Every row gives one point. Any point is a mix of the corners, with weights that add up to 1. It lies inside the corners' shape when no weight is negative. Say inside or outside, and name the corners with a negative weight.
(in the rows, 100 means zero)

Corners:
(1): 80  81  89
(2): 95  89  130
(3): 124  80  75
(4): 82  195  118
Points:
82  93  93 -> inside
95  95  125 -> inside
115  85  81 -> inside
112  58  96 -> outside (4)
97  105  119 -> inside
87  171  112 -> inside

Corners:
(1): 91  73  90  99  119  90
(2): 50  119  120  86  81  108
(3): 113  53  73  84  79  75
(4): 91  139  142  109  61  56
(5): 120  125  113  87  85  167
(6): 85  137  74  96  92  132
(7): 99  5  59  140  91  75
Points:
92  123  116  101  76  91 -> inside
98  26  67  131  90  81 -> inside
77  111  101  91  85  112 -> inside
84  113  93  97  87  108 -> inside

Corners:
(1): 75  53  101  109  105  167  76  44  62  105  129
(2): 111  87  125  124  63  101  148  105  169  40  126
(3): 64  109  146  96  7  104  124  57  95  131  54
(4): 114  68  76  121  55  168  81  59  131  128  68
(5): 96  125  46  134  53  121  87  104  129  104  99
(6): 101  121  104  68  52  123  82  63  120  108  125
(7): 94  76  65  96  33  95  86  65  99  141  93
(8): 144  121  53  93  44  95  134  91  104  60  75
(9): 31  84  169  30  153  72  116  152  75  65  78
(10): 120  102  140  88  73  90  99  132  59  94  86
(11): 195  137  123  152  130  85  125  55  71  77  91
(12): 117  102  76  102  98  181  145  112  105  175  185
Points:
84  72  59  74  93  168  108  128  115  137  164 -> outside (3, 11)
109  93  83  99  53  109  102  80  102  111  90 -> inside
102  95  66  111  16  132  84  60  125  102  90 -> outside (9, 11, 12)
144  124  124  117  86  96  116  87  101  101  96 -> outside (1, 8)

Corners:
(1): 82  68  98  96  121  110  155  79  51  80  110  58  82  164
(2): 96  73  113  137  61  141  77  86  92  142  148  146  140  145
(3): 77  66  71  44  64  137  88  170  60  63  92  169  63  68
(4): 69  105  80  64  92  63  194  68  139  102  159  79  130  119
(5): 82  49  116  79  144  70  131  102  136  76  156  77  90  159
(6): 44  157  32  70  107  132  54  136  80  115  115  83  26  89
(7): 101  117  67  122  94  76  72  50  65  60  111  88  106  142
(8): 113  63  98  114  36  85  140  124  124  145  137  89  82  117
(9): 96  169  138  65  81  90  77  104  108  80  159  63  118  150
(10): 37  65  87  93  41  103  95  142  80  60  24  100  121  81
(11): 101  176  103  155  149  97  108  64  79  76  86  132  123  113
(12): 129  150  75  89  135  103  150  47  129  93  104  63  145  71
(13): 98  106  80  72  84  78  117  154  107  136  125  95  145  122
(14): 109  89  113  70  81  125  108  125  154  87  63  170  112  161
(15): 49  71  128  54  85  46  69  80  66  115  5  61  66  117
Points:
87  80  107  84  79  90  106  109  90  85  99  114  107  141 -> outside (6, 12)
88  114  93  103  99  92  116  95  96  93  104  104  109  117 -> inside
88  95  100  91  93  92  113  96  92  86  94  101  108  118 -> outside (6)
77  78  102  111  112  111  113  48  84  63  87  127  123  137 -> outside (6, 8, 9, 13)
64  105  74  61  73  91  92  98  69  98  94  64  101  92 -> outside (5, 8, 11, 14)

Corners:
(1): 148  116  95  129  107  107  130  113  79  138  20  112  118  91  137  55  37  87  136  90
(2): 50  115  117  115  99  36  86  93  139  124  72  80  124  131  97  68  109  117  153  132
(3): 78  116  103  74  77  85  89  84  126  37  96  92  122  81  122  166  135  167  137  147
(4): 99  102  106  123  95  71  88  144  114  141  37  62  99  73  55  85  88  68  119  116
(5): 119  119  40  88  110  109  148  85  118  70  111  150  60  109  120  116  49  119  93  100
(6): 111  137  69  84  148  151  100  111  88  76  58  149  76  128  138  77  92  105  87  62
(7): 133  81  96  93  86  76  116  136  73  140  65  99  118  98  47  19  75  104  164  81
(8): 99  99  106  86  134  116  128  58  79  102  98  99  67  100  145  117  105  103  103  82
(9): 101  71  77  133  112  101  74  101  135  153  69  72  123  91  100  52  87  98  164  103
(10): 100  116  108  133  74  88  95  58  148  96  47  71  107  75  70  122  151  121  112  98
(11): 96  127  109  116  89  92  64  69  125  94  56  27  107  107  64  75  81  125  137  110
(12): 89  69  68  109  81  66  83  67  94  124  36  101  139  83  82  79  87  69  122  111
(13): 74  120  137  78  74  107  80  66  122  59  129  125  81  64  87  127  121  169  81  180
(14): 74  106  136  120  65  73  64  78  154  57  69  78  101  57  98  106  100  73  142  96
(15): 116  110  59  127  130  136  149  107  70  55  136  125  85  99  125  62  90  79  64  105
(16): 101  144  67  59  146  144  150  81  118  78  102  125  85  100  139  53  96  73  97  122
(17): 90  80  104  144  96  84  100  105  92  135  56  99  143  107  48  99  75  54  195  125
(18): 101  63  116  98  73  96  107  116  131  125  34  68  107  126  92  69  98  66  142  132
(19): 20  155  102  91  64  137  155  84  77  39  113  112  88  68  130  122  124  154  75  128
(20): 110  127  85  67  129  152  128  86  127  62  123  118  114  104  143  128  72  128  41  72
(21): 113  169  64  86  66  131  100  82  84  105  135  118  86  107  143  89  94  90  98  83
Points:
102  130  90  84  104  117  124  96  98  84  92  111  84  104  119  93  96  114  94  105 -> outside (9, 12, 14, 17)
98  101  100  123  84  72  119  104  83  127  61  90  95  89  78  54  63  55  137  122 -> outside (3, 6, 9, 10, 20)
83  89  113  114  82  79  84  82  133  93  45  74  122  88  85  61  124  128  146  135 -> outside (4, 5, 8, 17, 20, 21)
96  116  94  107  102  109  111  95  108  87  88  100  98  95  108  89  94  104  114  108 -> outside (12)
104  110  86  120  94  88  102  113  105  122  53  86  107  101  84  56  84  76  137  96 -> outside (3, 8, 13, 20)
85  107  99  112  112  104  115  86  108  89  69  104  98  97  98  95  88  94  108  117 -> outside (3, 7, 9, 21)
91  112  95  100  96  102  104  95  107  86  80  101  108  94  103  102  100  111  126  114 -> inside
103  125  93  91  101  105  121  96  114  89  73  102  99  105  110  102  88  107  122  95 -> outside (9, 12, 13, 15)

Corners:
(1): 104  74  92  85  112  109  99  157  109  118  80  149  124  68  143  83  86  92  135  155
(2): 135  101  81  164  136  130  113  81  140  84  90  56  71  82  47  146  103  143  63  91
(3): 59  59  73  60  95  81  80  159  97  74  71  133  98  123  149  63  100  105  102  111
(4): 82  74  75  80  160  100  99  129  64  96  147  147  138  97  149  94  89  92  85  139
(5): 103  42  99  58  118  122  108  115  89  85  76  142  151  110  132  88  120  127  83  136
(6): 141  73  103  52  95  123  85  95  94  45  109  105  89  89  140  102  112  91  101  96
(7): 83  148  139  112  52  102  121  128  143  117  86  103  143  113  5  151  134  94  86  82
(8): 74  44  59  91  121  69  157  93  99  92  116  110  100  110  133  92  114  84  110  122
(9): 124  160  118  143  87  121  85  61  117  122  122  45  82  70  43  132  124  149  86  51
(10): 155  146  71  151  90  129  89  74  156  96  113  91  57  110  49  120  116  157  131  76
(11): 91  51  112  68  92  24  111  130  64  89  118  146  151  119  136  100  94  119  89  155
(12): 113  159  114  82  105  106  95  116  137  102  92  81  55  78  51  135  122  106  67  133
(13): 125  138  162  124  75  97  102  106  96  92  97  65  131  131  30  82  101  92  101  124
(14): 78  81  42  97  78  108  116  121  55  84  91  120  103  120  153  94  79  110  75  129
(15): 126  138  124  120  116  80  110  70  157  118  93  88  78  123  78  126  70  139  65  79
(16): 84  111  138  160  109  97  44  67  155  87  101  103  59  94  94  130  125  112  66  119
(17): 111  69  82  70  107  73  65  81  99  124  78  121  78  118  108  89  96  62  99  113
(18): 102  105  108  57  140  94  112  123  67  38  64  124  99  131  137  104  107  97  121  128
(19): 86  65  106  56  97  97  136  120  42  96  100  171  73  101  97  78  81  111  98  117
(20): 98  78  62  56  108  91  76  88  65  82  124  105  109  80  135  103  44  105  137  138
(21): 124  119  90  138  131  149  124  85  137  141  120  67  47  137  61  160  121  154  89  81
Points:
99  101  101  98  106  97  97  112  108  84  97  108  112  97  106  107  100  111  95  118 -> outside (17, 19, 21)
94  92  82  96  106  105  109  116  93  85  111  114  86  97  112  113  105  114  98  117 -> outside (5, 13, 15, 17)
108  112  104  101  101  100  98  98  104  100  107  95  94  94  85  115  106  119  90  105 -> inside
100  90  92  93  106  96  107  102  99  91  101  110  95  116  101  107  98  107  93  116 -> outside (1, 9)
107  84  84  63  93  93  110  110  85  106  109  133  119  90  118  96  86  109  105  118 -> outside (2, 3, 13, 16, 18, 21)
93  86  76  117  111  108  101  97  119  118  101  113  85  102  103  109  98  125  95  99 -> outside (6, 11, 12, 13, 18)
144  96  94  99  124  119  123  86  116  87  121  107  95  91  92  131  102  141  109  88 -> outside (3, 12, 13, 14, 16, 17)

Corners:
(1): 162  83  85  103  103  49  35  115  149  113  63  77  147  56  124  88  116  61  57  109
(2): 48  176  116  120  51  150  118  106  34  149  131  178  72  100  179  64  107  121  54  111
(3): 132  152  114  130  149  79  83  102  138  160  22  126  129  76  101  56  42  108  116  86
(4): 89  48  121  113  79  137  84  89  72  142  128  117  120  67  118  126  90  142  86  156
(5): 108  161  135  78  57  131  83  74  61  68  146  89  102  61  150  98  56  89  78  102
(6): 119  93  171  136  137  147  99  121  157  80  94  31  155  148  109  99  84  102  122  135
(7): 78  76  112  96  35  167  87  107  137  115  37  147  46  101  163  39  135  167  96  65
(8): 73  48  133  91  73  51  138  145  33  48  82  44  46  66  66  155  108  128  87  170
(9): 39  152  55  41  58  151  97  97  161  166  52  161  105  105  67  109  103  79  52  75
(10): 106  53  93  151  22  195  112  113  103  140  132  39  52  134  100  95  67  161  61  98
(11): 144  49  94  122  94  83  50  91  138  76  24  106  111  137  82  95  103  110  104  133
(12): 66  77  87  98  74  66  139  62  75  87  100  150  42  117  77  137  128  173  152  126
(13): 88  185  96  111  33  65  103  89  58  176  46  177  79  68  146  112  136  102  144  142
(14): 58  73  110  120  44  81  64  129  111  99  48  70  123  96  82  89  114  146  103  126
(15): 136  75  71  127  94  109  128  101  84  100  61  56  121  127  120  70  69  94  81  94
(16): 106  119  158  79  58  106  73  30  50  168  156  165  115  86  117  69  136  160  145  138
(17): 100  94  43  73  75  148  70  111  116  131  74  84  140  99  36  125  109  147  41  92
(18): 101  63  111  71  41  142  50  158  95  99  131  139  95  83  157  61  102  143  67  96
(19): 84  135  109  113  86  73  64  93  75  134  60  98  57  119  109  143  96  93  131  90
(20): 31  121  68  87  86  120  117  113  50  120  129  65  55  148  127  126  87  165  107  162
(21): 58  143  49  117  84  176  41  92  99  106  90  136  112  142  93  48  129  68  110  101
Points:
94  121  100  93  64  115  90  79  76  135  92  147  91  96  102  101  102  118  100  116 -> outside (1, 6, 7, 14, 20)
73  114  76  114  65  129  98  105  96  119  85  95  92  114  115  101  104  116  81  105 -> outside (3, 8, 11, 16, 18)
103  102  106  99  69  109  95  71  86  118  111  96  86  106  120  113  112  105  108  134 -> outside (2, 3, 14, 17, 18)
49  160  99  97  57  145  93  93  102  142  93  147  64  141  135  78  100  133  124  99 -> outside (1, 4, 8, 15, 17)
99  114  106  98  72  118  88  95  88  106  97  104  100  94  121  94  87  111  89  109 -> inside
112  119  87  122  93  116  83  98  133  124  48  105  115  101  108  83  82  98  89  89 -> outside (8, 16, 18, 20)
93  95  101  106  72  122  95  101  91  121  86  110  97  99  120  90  99  122  87  113 -> inside
59  163  68  110  84  177  110  103  89  138  122  105  122  125  106  90  58  110  76  102 -> outside (1, 7, 8, 11, 16, 19)
